Each point is reached from the start by the listed moves, each made once or not at all, plus a little noise. Say if it took an odd or an even number of moves. Then give how often each move was made.

Moves:
(1): [ 0.34  0.09 -0.19  0.09]
(2): [-0.14  0.00 -0.21 -0.42]
Start: [ 0.28 -0.11 -0.55 -0.01]
Points:
[ 0.59  0.06 -0.75  0.15] => odd (1, 0)
[ 0.52 -0.02 -0.95 -0.31] => even (1, 1)
[ 0.19 -0.09 -0.74 -0.45] => odd (0, 1)

Moves:
(1): [ 0.83 -0.43  0.14 -0.10  0.09]
(2): [ 0.16  0.64  0.54 -0.33 -0.45]
(3): [-0.02 -0.09 -0.09 -0.12  0.66]
(4): [ 0.14 -0.27  0.21  0.35 -0.33]
Start: [-0.18  0.09 -0.18  0.30 -0.06]
Points:
[ 0.60 -0.44 -0.13  0.06  0.68] => even (1, 0, 1, 0)
[ 0.10  0.41  0.57  0.30 -0.81] => even (0, 1, 0, 1)
[ 0.83  0.19  0.44 -0.23  0.23] => odd (1, 1, 1, 0)
[-0.02  0.72  0.36 -0.06 -0.50] => odd (0, 1, 0, 0)

Moves:
(1): [-0.13  0.42 -0.40  0.14 -0.45  0.54 -0.20 -0.37 -0.03  0.25 -0.04  0.18]
(2): [-0.08 -0.04 -0.13  0.06 -0.19  0.22 -0.29  0.05  0.47  0.30  0.10 -0.10]
(3): [-0.22  0.08 -0.29  0.02  0.32 -0.30  0.24  0.32  0.06 -0.67  0.21 -0.21]
(4): [-0.23  0.03 -0.16  0.16  0.01  0.23 -0.23 -0.43 -0.09  0.11  0.31 -0.20]
(5): [ 0.10 -0.15  0.42  0.34  0.20  0.10  0.46 -0.47 -0.21 -0.09 -0.10 -0.19]
(6): [-0.24  0.11  0.12 -0.25  0.16 -0.25  0.06  0.63  0.16  0.24 -0.05  0.02]
(7): [-0.25 -0.17 -0.08  0.06 -0.06 -0.15 -0.11 -0.09  0.39  0.42 -0.42  0.47]
(8): [-0.06  0.17 -0.18  0.12  0.08  0.14 -0.11  0.34 -0.13 -0.14  0.35  0.12]
(9): [ 0.18  0.20 -0.22  0.10 -0.33 -0.02 -0.16 -0.05 -0.01  0.20  0.12  0.05]
Start: [-0.31  0.27 -0.27 -0.61 -0.26  0.13 -0.01  0.03  0.04  0.28 -0.17 -0.01]
Points:
[-0.39  1.09 -0.54 -0.11 -0.59  0.60  0.05  0.10 -0.16  0.80  0.04  0.20] => odd (1, 0, 0, 0, 1, 1, 0, 1, 1)
[-0.78  1.02 -0.86  0.05 -0.80  1.09 -0.48 -0.27  0.19  1.11  0.52 -0.16] => odd (1, 1, 0, 1, 1, 1, 0, 1, 1)
[-0.87  0.09 -0.65 -0.32 -0.53  0.41 -0.63 -0.49  0.82  1.15 -0.17  0.17] => odd (0, 1, 0, 1, 0, 0, 1, 0, 0)
[-0.75  0.67 -0.91 -0.26 -0.90  1.03 -0.72 -0.71  0.43  0.92  0.17 -0.13] => odd (1, 1, 0, 1, 0, 0, 0, 0, 0)
[-0.59  0.47 -0.61 -0.35 -0.14  0.53 -0.32 -0.05 -0.17  0.29  0.55 -0.15] => even (0, 0, 0, 1, 0, 0, 0, 1, 0)

Moves:
(1): [ 0.72 -0.16 -0.05  0.22 -0.28 -0.43 -0.19 -0.27 -0.14  0.00 -0.02  0.20
  0.12 -0.21  0.29 -0.03]
(2): [ 0.30 -0.02 -0.03  0.15  0.00  0.16 -0.03 -0.27 -0.06  0.38 -0.03 -0.17
 -0.21 -0.12  0.29 -0.10]
(3): [-0.21 -0.04  0.17 -0.07 -0.29  0.13  0.11  0.12  0.37  0.01 -0.09  0.07
 -0.02 -0.17  0.12  0.28]
(4): [-0.06 -0.02 -0.09  0.06  0.08 -0.07  0.03 -0.13 -0.17 -0.08 -0.12  0.13
 -0.20  0.29  0.01  0.21]
(5): [-0.08 -0.02 -0.06  0.03  0.03  0.11 -0.09 -0.04 -0.07 -0.01  0.21  0.33
  0.03 -0.33  0.08  0.12]
(6): [ 0.13  0.03  0.02 -0.14  0.04  0.21 -0.06 -0.09  0.05 -0.23 -0.17  0.13
  0.21 -0.14 -0.06  0.16]
(7): [ 0.02  0.15 -0.33 -0.02 -0.32 -0.02  0.17  0.02  0.28  0.00  0.13 -0.19
 -0.32 -0.12  0.17 -0.21]
(8): [ 0.16 -0.14  0.17  0.13  0.12 -0.19 -0.17 -0.31 -0.58 -0.14 -0.04 -0.13
  0.02  0.01 -0.51  0.21]
(9): [-0.40 -0.12  0.27 -0.26  0.45 -0.17 -0.05 -0.07 -0.43 -0.21  0.22 -0.30
  0.20  0.10 -0.02 -0.04]
(10): [-0.02  0.18  0.23 -0.05  0.39 -0.06  0.06  0.02 -0.27 -0.03 -0.02 -0.10
  0.34  0.01 -0.19  0.42]
(11): [ 0.00  0.05  0.07 -0.24  0.17  0.03  0.10 -0.10  0.17  0.08  0.03  0.12
 -0.05  0.02 -0.11  0.08]
(12): [-0.09 -0.21 -0.39  0.11 -0.14  0.09  0.01  0.09  0.31  0.07  0.35 -0.16
  0.07  0.07  0.09 -0.04]
(13): [-0.18 -0.25 -0.05  0.12  0.49 -0.18  0.19  0.16 -0.29 -0.17  0.00 -0.28
 -0.08 -0.02 -0.22 -0.19]
(14): [-0.49 -0.07 -0.01 -0.09  0.36 -0.30  0.46 -0.13 -0.59  0.25  0.17 -0.19
  0.24 -0.03  0.00 -0.18]
Start: [-0.13  0.11  0.19 -0.05  0.21 -0.38 -0.10 -0.06  0.05  0.21 -0.57  0.00
 -0.02  0.14 -0.02  0.48]
Points:
[-0.60 -0.37  0.02  0.02  0.53 -0.42  0.33 -0.85 -0.56  0.77 -0.08 -0.01
 -0.13 -0.14 -0.04  1.10] => even (0, 1, 1, 1, 1, 0, 0, 1, 0, 0, 1, 1, 0, 1)
[ 0.54 -0.10 -0.57  0.24 -0.52 -0.74 -0.09 -0.20  0.50  0.29 -0.12 -0.14
 -0.16 -0.14  0.52  0.19] => odd (1, 0, 0, 0, 0, 0, 1, 0, 0, 0, 0, 1, 0, 0)
[-0.91  0.03  0.50 -0.18  1.03 -0.81  0.38 -0.84 -1.45  0.38 -0.12 -0.54
  0.06 -0.22 -0.07  1.19] => odd (0, 1, 1, 1, 1, 0, 1, 1, 1, 1, 0, 0, 0, 1)
[-0.86 -0.07  0.83 -0.67  1.54 -0.50  0.29 -0.15 -0.53 -0.42 -0.72 -0.26
  0.37  0.24 -0.49  1.40] => odd (0, 0, 1, 1, 0, 1, 0, 0, 1, 1, 1, 0, 1, 0)
[-1.23  0.05  0.84 -0.54  1.12 -0.76  0.48 -0.12 -0.87  0.22 -0.31 -0.50
  0.73  0.06 -0.13  0.97] => even (0, 0, 1, 0, 0, 0, 0, 0, 1, 1, 0, 0, 0, 1)
[ 0.92 -0.24  0.38  0.29 -0.13 -0.55 -0.41 -1.00 -0.51  0.15 -1.04  0.21
 -0.08 -0.18  0.12  1.21] => even (1, 1, 1, 1, 0, 1, 0, 1, 0, 0, 0, 0, 0, 0)
[-0.45 -0.43  0.41 -0.40  1.47 -1.11  0.26 -0.62 -1.26 -0.10 -0.13  0.01
  0.63 -0.46 -0.06  0.42] => odd (1, 0, 0, 0, 1, 1, 0, 0, 1, 0, 1, 0, 1, 1)
[-0.89 -0.33  0.60 -0.11  0.93 -0.72  0.16 -0.89 -1.48  0.42 -0.25 -0.24
  0.06 -0.12 -0.03  1.01] => odd (0, 1, 1, 1, 1, 0, 0, 1, 1, 0, 0, 0, 0, 1)
